Each point is reached from the start by the listed moves, each made 0, 1 or 2 times, or once backwards (-1), plus a little noise. Say if it took an odd or an even number of moves. Then give how often each move was made.

Moves:
(1): [ 0.29 -0.07]
(2): [0.06 0.27]
Start: [0.04 0.01]
Points:
[0.73 0.41] -> even (2, 2)
[0.38 0.21] -> even (1, 1)

Moves:
(1): [ 0.35 -0.08  0.09 -0.25  0.28  0.22  0.08  0.14 -0.12  0.06]
(2): [ 0.34  0.46 -0.01  0.01 -0.18 -0.13  0.04 -0.09 -0.02  0.16]
(3): [-0.28  0.09  0.21  0.14  0.11  0.00 -0.10 -0.02  0.01  0.23]
(4): [ 0.10 -0.16  0.00  0.22  0.23  0.32 -0.33  0.09 -0.32 -0.09]
(5): [-0.11  0.16  0.14 -0.04  0.35 -0.18  0.31  0.05 -0.03 -0.27]
(6): [-0.11 -0.18  0.23  0.11 -0.02  0.22  0.49 -0.01  0.13 -0.06]
(7): [ 0.07 -0.31  0.11  0.00 -0.20 -0.08  0.03  0.24  0.23  0.10]
(8): [ 0.09  0.13 -0.02 -0.13 -0.03  0.15  0.00  0.16  0.23 -0.15]
Start: [ 0.04  0.08 -0.02 -0.15 -0.02  0.04 -0.14 -0.06  0.10 -0.11]
Points:
[-1.22  0.19  0.58  0.38  0.99  0.06 -0.17  0.21  0.12 -0.68] -> even (-1, -1, 2, 1, 2, 0, 0, 1)
[ 0.73  0.33  0.01 -0.19 -0.22  0.44 -0.41  0.52  0.46 -0.25] -> odd (0, 1, 0, 1, 0, 0, 1, 2)
[ 0.82 -0.10  0.58 -0.53  0.26 -0.20  1.25  0.57  0.44 -0.50] -> even (1, 1, -1, 0, 2, 1, 2, 0)
[ 0.36 -0.08  0.85 -0.21  0.14  0.00  0.74  0.53  0.52  0.22] -> odd (1, 1, 1, 0, 1, 1, 2, 0)

Moves:
(1): [ 0.13  0.38  0.02  0.17  0.02 -0.17 -0.16 -0.08  0.09 -0.02  0.00  0.01
  0.24  0.11]
(2): [-0.14 -0.06  0.01 -0.14  0.14  0.10  0.21 -0.05  0.07  0.06  0.00 -0.12
  0.05 -0.03]
(3): [ 0.17 -0.02  0.16 -0.34 -0.23 -0.10 -0.09  0.29  0.06  0.45 -0.02 -0.15
 -0.09  0.13]
(4): [-0.03 -0.01  0.04  0.25  0.05 -0.04  0.15  0.01  0.25  0.22  0.04 -0.16
 -0.06  0.13]
(5): [ 0.16 -0.10 -0.02  0.18  0.20 -0.05  0.20  0.10 -0.31  0.07 -0.23  0.12
  0.34  0.01]
(6): [ 0.11 -0.02 -0.21  0.05  0.03  0.25  0.32  0.08  0.35 -0.04 -0.34  0.10
  0.00 -0.25]
(7): [ 0.09  0.02 -0.18  0.05 -0.22 -0.35  0.21 -0.15 -0.26 -0.08  0.07 -0.25
  0.29 -0.27]
(8): [-0.11  0.01  0.00  0.10  0.01 -0.12  0.07  0.18 -0.07 -0.09  0.02  0.04
  0.08 -0.13]
(9): [-0.21  0.02 -0.25  0.00 -0.01 -0.04  0.02 -0.01 -0.05  0.05 -0.17  0.01
 -0.10  0.16]
(10): [-0.10  0.04  0.10 -0.02  0.05 -0.16  0.01 -0.17  0.00  0.14 -0.21  0.06
 -0.29 -0.10]
(11): [ 0.09 -0.09 -0.32  0.05  0.09 -0.01  0.11  0.04  0.04  0.21  0.16  0.27
 -0.03 -0.15]
(12): [-0.26  0.09  0.16 -0.06 -0.27  0.22  0.14 -0.02  0.09  0.01  0.06  0.25
 -0.06 -0.04]
(13): [-0.08  0.05 -0.19  0.19  0.00  0.10 -0.18 -0.19 -0.19  0.22  0.06 -0.02
  0.29 -0.15]
(14): [ 0.08  0.11  0.00  0.06  0.02  0.29  0.06  0.08 -0.20  0.10 -0.15 -0.21
 -0.23  0.06]
Start: [ 0.17 -0.10  0.06  0.18 -0.12 -0.06  0.05  0.23 -0.11  0.00 -0.12 -0.22
  0.09 -0.09]
Points:
[ 0.03  0.52  0.04  0.96  0.53 -0.75 -0.03 -0.29 -0.56 -0.57 -0.15  0.45
  1.63 -0.87] -> even (2, 1, -1, -1, 1, 0, 0, 2, -1, 1, 0, 0, 1, -1)
[ 0.07  0.21  0.18  0.24 -0.02 -0.16 -0.62  0.43 -0.43  1.81 -0.14 -0.52
  0.65  0.79] -> odd (1, 1, 2, 1, 1, -1, -1, 0, 1, 0, 0, 0, 2, 0)
[ 0.76 -0.09 -0.65 -0.65  0.01  0.34  0.89  0.70  0.42  1.10 -1.13 -0.02
  0.44 -0.24] -> even (1, 2, 2, -1, 1, 2, 0, -1, 1, 0, 1, 0, 0, 0)
[ 0.15 -0.05 -0.64  0.52 -0.21  0.01  1.20 -0.21 -0.23  0.48 -0.38 -1.25
  0.75 -0.89] -> even (0, 2, 0, 1, 0, 1, 2, 0, 0, 0, 0, 0, 1, 1)

Moves:
(1): [ 0.08 -0.04 -0.05 -0.02 -0.05 -0.06  0.04 -0.08  0.00  0.02 -0.01  0.04
 -0.09  0.08 -0.04  0.04 -0.16  0.04 -0.06  0.08 -0.01 -0.07  0.04 -0.09
 -0.11  0.01]
(2): [ 0.02  0.20 -0.09 -0.04  0.06  0.13  0.05  0.01 -0.11 -0.09 -0.10 -0.01
 -0.01  0.03 -0.09  0.04  0.14 -0.11  0.11 -0.10  0.08 -0.04 -0.06  0.00
 -0.05  0.03]
(3): [ 0.09  0.02  0.06  0.05  0.08  0.16  0.19 -0.12  0.00  0.00  0.03  0.09
  0.04  0.07 -0.15 -0.18 -0.07  0.14 -0.02 -0.07 -0.03  0.01 -0.16 -0.03
  0.11  0.07]
(4): [ 0.10  0.10 -0.08  0.08  0.07 -0.06 -0.08  0.03  0.02 -0.03 -0.02  0.01
  0.01  0.11  0.06  0.04 -0.02  0.10  0.09 -0.02 -0.02  0.01  0.11  0.09
  0.11  0.08]
(5): [-0.14 -0.13 -0.04 -0.22  0.08  0.02  0.07  0.04  0.20 -0.13  0.10  0.05
  0.00 -0.06  0.02  0.01 -0.14  0.01  0.12 -0.10 -0.03  0.10 -0.11  0.20
 -0.07  0.11]
(6): [-0.12  0.08 -0.06  0.03  0.02  0.14  0.06  0.06  0.10  0.04 -0.12 -0.18
  0.08 -0.09 -0.03  0.13  0.02  0.10 -0.03  0.14  0.11 -0.14 -0.04  0.06
 -0.12  0.23]
(7): [ 0.16 -0.02  0.01 -0.05  0.12 -0.07  0.08  0.14 -0.11 -0.12  0.11 -0.05
  0.07 -0.10 -0.02  0.13  0.06 -0.06 -0.05  0.03  0.04  0.06  0.21 -0.09
 -0.02 -0.17]
(8): [ 0.05  0.03 -0.03  0.01 -0.01  0.05  0.00  0.03 -0.02  0.12 -0.03 -0.05
 -0.15 -0.05 -0.05  0.00 -0.16  0.06 -0.08 -0.09  0.02  0.02 -0.03  0.09
  0.02 -0.01]
(9): [-0.01 -0.03  0.04 -0.01 -0.05 -0.10  0.10  0.05  0.06  0.08  0.08 -0.08
 -0.03  0.15 -0.02 -0.04 -0.01  0.05 -0.02 -0.08  0.04  0.06 -0.09  0.07
 -0.02 -0.10]
(10): [-0.10  0.07  0.08  0.03  0.10 -0.08  0.29 -0.13 -0.03  0.20 -0.01  0.14
  0.05  0.01  0.02 -0.02 -0.09 -0.11  0.01 -0.05  0.16  0.09  0.09  0.07
  0.03 -0.10]
(11): [ 0.14  0.07 -0.14 -0.01  0.03  0.12 -0.12 -0.19  0.00  0.19  0.14  0.06
  0.01 -0.02 -0.08 -0.05 -0.02  0.08  0.06  0.05  0.11  0.02  0.02  0.12
 -0.07 -0.14]
(12): [ 0.09  0.02 -0.17  0.01 -0.03  0.04  0.10 -0.06 -0.07 -0.06 -0.06  0.13
  0.02 -0.06  0.10 -0.13  0.04 -0.05  0.05 -0.02  0.13 -0.09 -0.04  0.04
  0.06 -0.08]
(13): [ 0.02 -0.02 -0.09 -0.01 -0.01 -0.11  0.00  0.02  0.04  0.03  0.07 -0.10
  0.18 -0.01 -0.08  0.08 -0.01 -0.09 -0.12 -0.04  0.02 -0.03  0.16  0.03
  0.16 -0.02]
(14): [-0.01 -0.01  0.14  0.05 -0.07  0.18  0.11 -0.06 -0.11 -0.07  0.00 -0.01
  0.05  0.25 -0.15  0.06 -0.17  0.12  0.11  0.11  0.09  0.01 -0.30  0.16
 -0.03 -0.02]
(15): [-0.13  0.11 -0.09  0.16  0.07  0.05 -0.10 -0.07  0.16 -0.08  0.18 -0.10
  0.10 -0.10  0.14 -0.03 -0.17 -0.03  0.02 -0.03 -0.04 -0.23  0.03 -0.13
  0.06 -0.05]
(16): [-0.10  0.03  0.10 -0.12  0.10  0.19  0.02 -0.08 -0.03 -0.22 -0.04  0.16
  0.05  0.16 -0.07  0.01 -0.11  0.10 -0.12  0.07  0.03 -0.07  0.08  0.09
 -0.04 -0.02]
(17): [ 0.16 -0.05 -0.17  0.07  0.21  0.08  0.00 -0.05 -0.16  0.12 -0.13 -0.08
  0.09  0.11  0.06  0.06  0.00  0.05  0.05 -0.03  0.01  0.04  0.01  0.03
 -0.02  0.06]
(18): [-0.10  0.11  0.14  0.02  0.16 -0.14  0.04 -0.08 -0.15  0.08 -0.06 -0.01
  0.15 -0.02  0.00 -0.14 -0.10  0.11 -0.04  0.02 -0.20 -0.01 -0.14  0.01
 -0.11  0.01]
(19): [-0.07  0.12  0.06 -0.18  0.00  0.10 -0.07 -0.04  0.08  0.06  0.02  0.03
 -0.08  0.01 -0.07  0.09  0.25  0.13  0.10 -0.05 -0.25 -0.13 -0.15 -0.02
  0.13 -0.09]
(20): [ 0.06  0.11  0.04  0.01 -0.09  0.15 -0.07  0.12  0.04  0.19  0.01 -0.02
  0.03  0.05  0.15 -0.04 -0.02 -0.08  0.07  0.07 -0.12 -0.16  0.13 -0.01
  0.00 -0.10]
(21): [-0.06 -0.11 -0.04  0.05  0.12 -0.07 -0.16  0.17 -0.04 -0.12 -0.33  0.10
  0.03 -0.01 -0.15 -0.05 -0.02  0.01  0.18  0.04  0.26 -0.05 -0.18 -0.16
  0.11  0.05]
(22): [ 0.05  0.00  0.04 -0.05  0.04 -0.04 -0.08  0.04  0.21  0.00  0.03  0.10
 -0.02  0.04  0.17  0.08  0.05 -0.03 -0.06  0.03  0.04 -0.03 -0.11  0.07
  0.03  0.07]
(23): [ 0.06  0.12  0.12 -0.18 -0.16 -0.11  0.07 -0.03  0.04 -0.11 -0.10 -0.13
  0.06 -0.08  0.06  0.05 -0.31  0.06  0.10 -0.19  0.14  0.10  0.07 -0.08
  0.10 -0.11]
(24): [ 0.06 -0.12  0.08  0.06  0.02 -0.12  0.09 -0.18 -0.09 -0.10 -0.05  0.00
  0.00  0.00 -0.08 -0.06  0.07 -0.09  0.03  0.04  0.05 -0.06  0.08  0.05
 -0.05  0.03]
Start: [ 0.20  0.18 -0.16 -0.04 -0.20  0.09 -0.05  0.21 -0.16 -0.19 -0.14 -0.01
 -0.11  0.17  0.05 -0.08  0.00 -0.09  0.26  0.02  0.12  0.13 -0.19  0.13
  0.07 -0.15]
Points:
[ 0.78  0.90  0.26 -0.16  0.24  1.19  0.65 -1.16 -1.43  0.15 -0.28  0.22
  0.74  1.71 -0.88 -0.43 -1.06  0.71  0.06  0.06  0.18  0.54 -0.90  0.62
 -0.44 -0.36] -> odd (1, 2, 2, -1, -1, -1, -1, -1, 0, 0, 2, -1, 1, 2, -1, 2, 2, 2, -1, 0, -1, 0, 1, -1)
[ 0.63  0.67 -0.90 -0.32  0.28  0.52  0.10  0.06 -0.58 -0.40 -1.50  0.85
  0.13  0.82 -0.20 -0.19 -0.84 -0.03  0.58 -0.22  1.80  0.14 -0.41  0.61
  0.34 -0.06] -> odd (1, 2, 0, 1, 0, 0, -1, 1, 0, 1, 1, 2, 1, 0, -1, 2, 1, 0, -1, 0, 2, 1, 1, -1)
[ 0.63  1.22 -0.51 -0.12  0.49  0.40 -1.14  0.12 -0.40 -0.10 -1.39 -0.34
  0.87  0.27 -0.16  0.37  0.32  0.03  0.80  0.59  0.60 -1.19 -0.10  0.26
  0.08  0.13] -> odd (0, 2, -1, 1, -1, 2, 0, 0, -1, -1, 2, 0, 2, 0, 0, 1, 1, 2, 1, 2, 2, 2, 1, 2)
[ 1.17 -0.64 -0.36  0.11  0.24 -0.01  0.37  0.11 -0.23 -0.28 -0.36  0.22
 -0.36  1.09 -0.34  0.24 -1.21  0.51 -0.05 -0.22  0.29  0.89 -0.28  0.64
  0.51  0.72] -> odd (2, -1, 2, 2, 1, -1, 0, 2, -1, 0, -1, -1, 1, 1, -1, 0, 2, -1, -1, -1, 0, 1, 0, 0)
[ 0.21  0.67  0.24 -0.10 -0.14 -0.70  0.82 -0.05 -0.19  1.24 -0.43 -0.17
  0.22 -0.03 -0.79 -0.44 -0.83  0.24 -0.33 -0.24  0.45  0.39 -0.35 -0.32
  0.21 -0.40] -> even (2, 0, 2, -1, -1, 1, 0, 1, 1, 2, 1, -1, 2, -1, -1, -1, -1, 2, 0, 0, 1, 0, 1, -1)
[-0.01  0.30  0.34 -0.75  0.20 -1.15  0.93 -0.03 -0.69 -0.58 -0.03  0.02
 -0.05 -0.01 -0.39 -0.06  0.05 -0.75 -0.45 -0.73 -0.10  0.64  0.51  0.76
 -0.14 -0.45] -> odd (0, 2, -1, 0, 1, -1, 1, 2, 1, 1, -1, 0, 2, -1, -1, 1, -1, 2, 0, -1, -1, 0, 0, 2)
[ 1.43  0.31 -0.59 -0.08 -0.04  0.53 -0.38  0.56  0.30  0.35  0.75 -0.49
 -0.04  1.11 -0.28  0.39 -0.31  0.25  0.68 -0.49  0.43  0.54 -0.66  1.28
  0.70 -0.45] -> even (-1, 1, 1, 2, 1, -1, 1, 2, 2, -1, 2, -1, 2, 2, 0, -1, 1, -1, 0, 1, 0, 2, 0, 0)
[ 0.95  1.20  0.17 -0.49 -0.60 -0.41  0.64  0.58 -0.19 -0.33 -1.08  0.10
 -0.61  0.36  0.75  0.14 -0.14 -0.53  0.35 -0.32  1.01 -0.29  0.64  0.43
  0.06 -0.61] -> even (1, 2, -1, 2, -1, 1, 1, 2, 2, 1, -1, 2, -1, -1, -1, 1, -1, 0, 0, 2, 0, 2, 2, 2)
[-0.47  0.35  0.05 -0.15 -0.05  0.71  0.13 -0.83  0.63 -0.37 -0.62  0.39
  0.07  0.85 -0.41  0.39 -1.16  0.23  0.73  0.70  1.87 -0.96 -0.94  0.59
 -0.20 -0.30] -> odd (2, 0, -1, -1, 0, 2, -1, 0, 1, 2, 2, 0, 0, 2, 2, 2, 0, -1, 1, 0, 2, 2, 1, 2)

Moves:
(1): [ 0.01  0.06  0.12  0.05  0.13  0.04  0.02 -0.01 -0.02  0.00 -0.04  0.17
 -0.07  0.12  0.13 -0.11 -0.12 -0.05 -0.02 -0.06  0.13 -0.05  0.01  0.05
  0.08]
(2): [-0.14 -0.14  0.10 -0.09  0.06 -0.03 -0.19  0.26 -0.02  0.10  0.13 -0.02
 -0.15 -0.01  0.14 -0.10 -0.02 -0.08 -0.01  0.04  0.15  0.10 -0.03  0.02
 -0.03]
(3): [ 0.08 -0.10 -0.14 -0.04 -0.10  0.06 -0.12  0.01  0.07 -0.13  0.01  0.16
 -0.02  0.09 -0.10 -0.16 -0.09  0.02  0.02 -0.05 -0.09  0.00  0.07  0.09
 -0.09]
(4): [ 0.00 -0.14 -0.03 -0.11  0.10 -0.14  0.00 -0.12 -0.08 -0.02 -0.02  0.06
  0.00  0.10 -0.02  0.15 -0.11  0.01  0.01  0.12  0.05 -0.14 -0.19  0.15
 -0.03]
(5): [ 0.11 -0.04  0.00  0.06 -0.15 -0.16 -0.10 -0.11 -0.13  0.04  0.01  0.00
  0.07  0.11  0.02  0.01  0.09  0.09 -0.03  0.02 -0.01  0.05  0.11 -0.05
 -0.06]
(6): [ 0.05  0.19  0.03 -0.09  0.02 -0.09  0.05  0.06 -0.04 -0.13 -0.21  0.01
  0.01 -0.08  0.18  0.09 -0.06 -0.03  0.00 -0.17 -0.06  0.08  0.03 -0.09
 -0.05]
(7): [ 0.26  0.00  0.07 -0.27  0.13 -0.09 -0.08  0.02  0.11 -0.01 -0.02 -0.17
 -0.04  0.02 -0.13 -0.18  0.10  0.19  0.10 -0.17  0.03 -0.05  0.14 -0.02
  0.03]
(8): [ 0.03 -0.01  0.05 -0.10 -0.05 -0.05  0.11 -0.03  0.01  0.09 -0.04  0.04
 -0.03 -0.03  0.14 -0.06  0.05 -0.14 -0.18 -0.03 -0.03  0.03 -0.02 -0.03
  0.04]
(9): [ 0.05 -0.07  0.08  0.01  0.09  0.05 -0.06 -0.08  0.04  0.02  0.03 -0.04
 -0.09  0.03  0.07 -0.04 -0.07  0.06 -0.14 -0.02 -0.08  0.08 -0.15  0.04
 -0.08]
(10): [ 0.21 -0.27  0.12 -0.14 -0.01  0.17  0.17 -0.20 -0.04 -0.12  0.07  0.00
 -0.21 -0.15 -0.13  0.14 -0.08  0.22  0.07  0.06 -0.07 -0.07  0.16 -0.07
 -0.12]
(11): [-0.05 -0.07 -0.01  0.01 -0.20  0.23 -0.18  0.06  0.07 -0.26  0.12 -0.09
 -0.05  0.13  0.04  0.13  0.16 -0.03  0.09  0.10 -0.27  0.14 -0.15 -0.09
  0.01]
(12): [ 0.15 -0.04  0.10  0.13  0.10 -0.15 -0.12  0.00 -0.10 -0.11  0.32  0.10
 -0.06  0.18  0.14  0.04  0.00 -0.20  0.16  0.10 -0.27  0.15 -0.05 -0.10
  0.10]
(13): [ 0.08 -0.01  0.05 -0.01 -0.02  0.00 -0.11  0.05  0.09  0.11 -0.04  0.11
  0.05 -0.03 -0.06  0.13 -0.01 -0.11 -0.11  0.02  0.02  0.04  0.06 -0.02
  0.01]
(14): [-0.16 -0.03 -0.21 -0.28  0.03  0.01 -0.15 -0.07  0.02 -0.30 -0.13  0.15
 -0.01 -0.11 -0.06  0.13  0.08 -0.05 -0.02  0.08  0.22  0.02  0.05 -0.05
  0.02]
(15): [-0.07 -0.10  0.01  0.17  0.00 -0.02 -0.05  0.10 -0.07 -0.06 -0.22 -0.06
 -0.09  0.05 -0.01  0.09 -0.11  0.14 -0.10  0.21 -0.06 -0.09  0.05 -0.13
 -0.08]
(16): [-0.03  0.16  0.10  0.05  0.02 -0.10 -0.02 -0.01 -0.05 -0.06  0.05 -0.18
 -0.27 -0.06  0.08  0.02 -0.21 -0.01 -0.06 -0.02  0.02  0.00  0.18  0.14
  0.18]
(17): [ 0.07  0.14  0.07 -0.01 -0.01  0.00 -0.10 -0.07  0.04 -0.06  0.04 -0.09
 -0.03 -0.10 -0.20  0.04  0.05 -0.09 -0.04  0.15 -0.03 -0.11 -0.01  0.03
 -0.07]
(18): [-0.13  0.10  0.14 -0.16  0.04 -0.04 -0.07  0.03 -0.14  0.11  0.08  0.22
 -0.19 -0.07 -0.08 -0.10  0.18  0.18 -0.08 -0.07 -0.01 -0.14  0.12 -0.08
 -0.10]
(19): [ 0.05 -0.04 -0.13  0.06 -0.11 -0.05  0.13  0.16 -0.09  0.01  0.05 -0.01
  0.03 -0.25 -0.04  0.08 -0.12 -0.04 -0.12  0.20 -0.09  0.07 -0.24 -0.15
 -0.03]
(20): [-0.05  0.07 -0.06 -0.02 -0.06  0.04  0.04  0.08 -0.09  0.04 -0.12  0.09
 -0.06  0.17 -0.13  0.01  0.01 -0.15  0.04 -0.04 -0.03  0.06 -0.06  0.03
  0.01]
(21): [ 0.07 -0.08  0.17 -0.12  0.09  0.06 -0.14  0.08 -0.22  0.00 -0.07 -0.11
  0.18 -0.03 -0.03 -0.06 -0.11  0.04  0.05 -0.09 -0.19 -0.01 -0.06  0.10
  0.01]
(22): [ 0.10  0.08 -0.06  0.02  0.02  0.08  0.16  0.14 -0.04  0.01  0.02  0.06
 -0.02  0.10 -0.02  0.01  0.11 -0.04 -0.11  0.06  0.05  0.12  0.07  0.07
 -0.06]
(23): [ 0.02  0.03  0.01 -0.16  0.09  0.03  0.06  0.00 -0.05 -0.03  0.04 -0.01
  0.10  0.09 -0.10 -0.10 -0.10  0.01 -0.02 -0.01  0.16 -0.14  0.07 -0.24
 -0.11]
(24): [ 0.08 -0.08  0.03  0.10  0.09 -0.03  0.07  0.02 -0.14  0.00  0.07  0.00
  0.01 -0.08  0.09 -0.04  0.15 -0.03 -0.05 -0.07 -0.04 -0.16  0.03  0.13
  0.03]
Start: [-0.17  0.04 -0.11 -0.12  0.06  0.10  0.08  0.15  0.09 -0.07  0.03  0.14
 -0.12  0.15  0.07 -0.02  0.06  0.11  0.14  0.18  0.00  0.02 -0.07  0.16
 -0.01]
Points:
[-0.21 -1.45 -0.47 -1.29 -0.43  0.01  0.19 -0.57 -1.29  0.17 -0.15  1.34
 -0.13 -0.28 -0.83 -0.10  0.20  0.87  0.07  0.07 -0.33 -0.61 -0.37  0.83
 -0.74] -> odd (-1, 0, 2, 2, 2, -1, -1, 1, 0, 2, -1, -1, -1, 1, -1, -1, -1, 2, 1, 2, 2, -1, -1, 1)
[ 0.41  0.59  0.96 -0.96  0.79  0.23  0.16  0.29  0.03 -0.40 -0.75 -0.39
 -0.72 -0.23  0.86 -0.65  0.04  0.80 -0.54 -1.28 -0.25 -0.52  1.07  0.10
  0.28] -> odd (1, -1, 0, -1, -1, 2, 2, 2, 1, 0, 1, -1, 1, 0, 1, 2, -1, 1, -1, -1, 1, 0, 1, 2)
[-0.17 -0.66  0.28  0.24  0.26  0.05  0.16 -0.36 -0.50 -0.25  0.31  0.30
 -0.82  0.92  0.49 -0.31 -0.54  0.58 -0.69  0.39 -0.54 -1.06  0.27  0.46
 -0.20] -> even (0, -1, 2, 2, 0, -1, -1, 2, 1, 0, 1, 0, 0, -1, 2, 2, -1, 1, -1, -1, 0, 0, 2, 2)
[ 0.24 -1.19 -0.20 -0.97  0.17 -0.33 -0.75 -0.08 -0.53 -0.59  0.41  0.92
 -0.17 -0.11  0.57  0.54  0.42 -0.06 -0.72  0.53 -0.71  0.08 -0.64  0.23
 -0.20] -> even (-1, 0, 1, 2, 1, 0, 0, 2, 2, 0, 1, 1, 2, 2, 0, 0, -1, 1, 1, -1, 1, 0, 0, 2)
[ 0.91 -0.29  1.26 -0.79  0.68 -1.01 -0.41 -0.45 -0.71  0.84  1.14 -0.80
 -1.17 -0.75 -0.36 -0.26  0.18  1.20 -0.39  0.30 -0.32 -0.68  0.12  1.06
 -0.15] -> odd (-1, 1, -1, 2, 2, -1, 2, 0, 2, 1, -1, 0, 0, -1, -1, 2, 2, 2, 1, -1, 1, 0, -1, 1)
[-0.20 -0.76 -0.11 -1.28 -0.34  0.42  0.37  0.43  0.02 -0.61 -0.07  0.44
 -1.32 -0.43  0.01  0.49 -0.08  0.54 -0.46  0.83  0.36 -0.17  0.17 -0.78
 -0.22] -> even (1, 1, 0, 1, 0, 0, 1, 2, -1, 2, 2, -1, 1, 1, 1, 1, -1, 1, 2, 0, -1, 0, 1, 0)
[ 0.68 -1.56  0.68 -0.88  0.46  0.31 -1.06 -0.15 -0.79 -1.03  0.46  0.34
 -0.51  0.78  0.47  0.17  0.02 -0.47  0.60  0.23 -1.25  0.32 -0.65  0.45
 -0.40] -> even (0, 2, 1, 1, 1, 1, 0, 1, 2, 2, 1, 2, 0, 1, 0, -1, 1, -1, -1, 2, 2, -1, 0, 2)
[ 1.45 -0.07  1.37 -1.30  0.30 -0.49 -0.43  0.15 -0.76  0.31  0.58  0.81
 -0.58  0.52 -0.20 -0.23  1.09  0.10  0.67 -0.76 -0.95  0.03  0.93 -0.26
 -0.40] -> even (0, 1, 0, 0, 2, 2, 2, 1, -1, 2, 0, 2, 2, -1, -1, -1, 1, 2, -1, 2, 1, 0, 0, 1)
